Every row gives one point. To make a cloud, some directions were put in groups of two or more. Within a group, all points are equally far from the middle, so they leave a hole (a ring in 2 directions, a hollow ball in 3). The other directions are filled evenly. Then the cloud was stretched, turned, moved and blurred a little. How many holes are there, and how many directions does each take, smallest first?
In the rows, 128 means zero.

Cloud, 22 rows:
[[143 159  98]
 [104 195 134]
 [154 132 149]
 [128 126 125]
 [166 136 132]
 [108 175 139]
 [126 149 154]
 [168  95 124]
 [121 115 172]
 [187 105 161]
 [160 133  99]
 [119 127 105]
 [108 160 132]
 [120  89 161]
 [154 123 127]
 [154  94 162]
 [182 110 151]
 [114 169 117]
 [133 148  90]
 [168 119 140]
 [130 173 117]
 [144 119 139]]
Holes: 0

Cloud (26 x 4):
[[ 85 148 164 117]
 [113 112 107  90]
 [110 152 126  89]
 [123 135  84 171]
 [ 84 123  88 119]
 [110 141  81 113]
 [123 163 130  99]
 [110 170 148 113]
 [ 88 156  96 121]
 [104  93  86 164]
 [152  92 104 129]
 [103 149 165 148]
 [151 152 122 143]
 [145 152 132 111]
 [ 93  98 146 160]
 [ 98  92 150 120]
 [126 148 131  91]
 [135 162 141 145]
 [ 96 167 156 132]
 [116 115  68 138]
 [125 165 151 119]
 [106 120  76 116]
 [115 157 159 106]
 [ 86 168 146 127]
 [152  89 104 144]
 [132 106 160 133]]
Holes: 1 (4)
